Every row gives one point. Examples show where two turns around zero, p and q, send a point. Where does a point land after both, in the order given? Backwards means that the second turn is done in reverse. Each puzzle has new turns, and all numbers are rounded.

Turn p:
[-1.4  0.7  1.9] => [-0.9  2.3  0.0]
[ 2.9 -1.1 -4.6] => [ 1.8 -5.2 -0.5]
[-1.0  3.2  0.8] => [-0.6  2.0 -2.8]
[-0.2 -4.9 -2.2] => [-1.0 -3.5  3.9]
[1.5 0.6 1.9] => [1.9 1.6 0.1]
[-1.8  1.4  2.1] => [-1.2  2.8 -0.6]
Turn q:
[ 3.4 -3.2  0.1] => [ 2.9  0.3 -3.7]
[0.2 1.5 2.6] => [ 1.6 -1.4  2.2]
[-0.5 -1.7 -0.6] => [-0.8 -0.4 -1.6]
[-1.3 -0.9  2.5] => [ 0.2 -2.9  0.2]
[-1.2  4.3 -5.5] => [-3.8  5.4  2.5]
[-0.5  0.0  0.8] => [ 0.0 -0.9  0.4]
Where do these land?
q, then p backwards: [-0.8 -1.8 -1.0] => [-1.2  1.5 -1.1]
p, then q backwards: [-4.6  0.1 -2.3] => [-4.5 -1.4 -2.0]
q, then p: [ 3.2  0.1 -1.3] => [ 2.0 -0.6 -2.8]
q, then p backwards: [ 2.2 -0.1 -0.6] => [1.2 1.3 1.4]
q, then p: [0.0 1.7 5.2] => [3.1 1.2 4.4]

Turn p:
[-3.1 -2.8  0.9  1.2 -1.6  1.1] => [-0.7 -3.1 -1.0  1.3 -0.1  3.2]
[ 1.0 -2.2  1.4 -1.1 -1.6 -1.1] => [-1.4 -1.7  2.6 -0.8  0.0  0.6]
[ 4.6  1.8 -4.6 -0.8  0.7  0.0] => [ 3.8  2.2  1.1 -2.5 -2.4 -3.8]
[ 2.5  0.9 -0.9 -1.2  4.6  1.7] => [ 3.3  2.8 -0.2 -2.1  2.9 -1.3]
[-6.1  2.5 -1.4 -3.1  2.2 -2.8] => [-2.5 -2.1 -5.2  1.4  2.7 -4.5]
[ 4.1 -1.8  0.2  2.8 -0.4 -0.6] => [ 2.2  1.0  4.3  0.9 -1.3  1.1]
[-1.1  2.2  1.7 -0.2 -3.8 -1.1] => [-4.2  0.4 -0.3  0.5 -2.5  0.2]
[-2.6  2.7  2.6  1.8  1.1  0.6] => [-1.9  2.4 -2.5  2.5  1.3  1.4]
[ 0.7 -3.4  0.0  0.7 -1.3  2.2] => [ 1.5 -1.9  1.2 -1.1 -0.7  3.2]
Turn q:
[ 1.4 -1.5 -1.9  3.4 -3.7  1.4] => [-3.4 -2.4 -0.3 -2.8 -1.9  2.5]
[ 1.9  0.5  2.4 -3.3 -1.5  1.0] => [ 1.9 -2.8  3.0  0.4  1.4 -1.1]
[-5.1  1.5 -1.0 -0.2  4.4  1.1] => [ 1.2  5.7 -2.3 -0.6  3.1 -0.4]
[-0.7  0.4  0.3  1.6  4.2  0.6] => [ 0.3  1.5 -3.7  1.3  1.8 -0.3]
[ 1.5 -3.5  0.6  0.5 -3.4 -1.4] => [-3.0 -2.5  1.8 -0.4 -2.7 -1.5]
[ 3.8 -0.8 -1.2 -2.7 -2.6 -1.5] => [ 2.0 -3.3  2.2 -0.5 -3.5 -0.8]
[-2.7  3.4  0.9  0.7  2.6 -1.3] => [ 1.0  3.8 -0.7  2.7  1.7  1.5]
Where do these land?
p, then q: [-0.7 -2.9  1.3 -1.8  2.1  3.0] => [ 2.7 -1.0 -2.5 -1.5  1.8 -2.7]
q, then p backwards: [ 1.9  0.5  2.6 -0.8 -5.3  3.6] => [ 0.8 -6.1  2.4 -2.5 -1.0 -1.2]
q, then p: [-1.8  3.8 -0.8 -1.4 -1.0 -2.2] => [-1.2  4.3  0.3 -0.8 -1.0  2.1]
p, then q backwards: [ 1.3 -0.9 -0.1  0.5  2.5  4.1] => [-0.8  3.5 -2.3 -1.1  1.1  2.3]
q, then p: [ 0.7 -1.3  2.5  1.1  2.7  0.2] => [ 2.3 -1.1 -0.3  2.9  0.2 -1.4]
p, then q: [ 1.1 -0.4 -2.2  0.0  0.5 -3.7] => [-1.9 -0.5  0.5  3.3 -2.1 -0.8]
p, then q backwards: [-2.6  1.1 -3.3  2.4 -1.5 -4.8] => [ 3.3 -2.7  2.5 -0.2  1.9 -4.6]
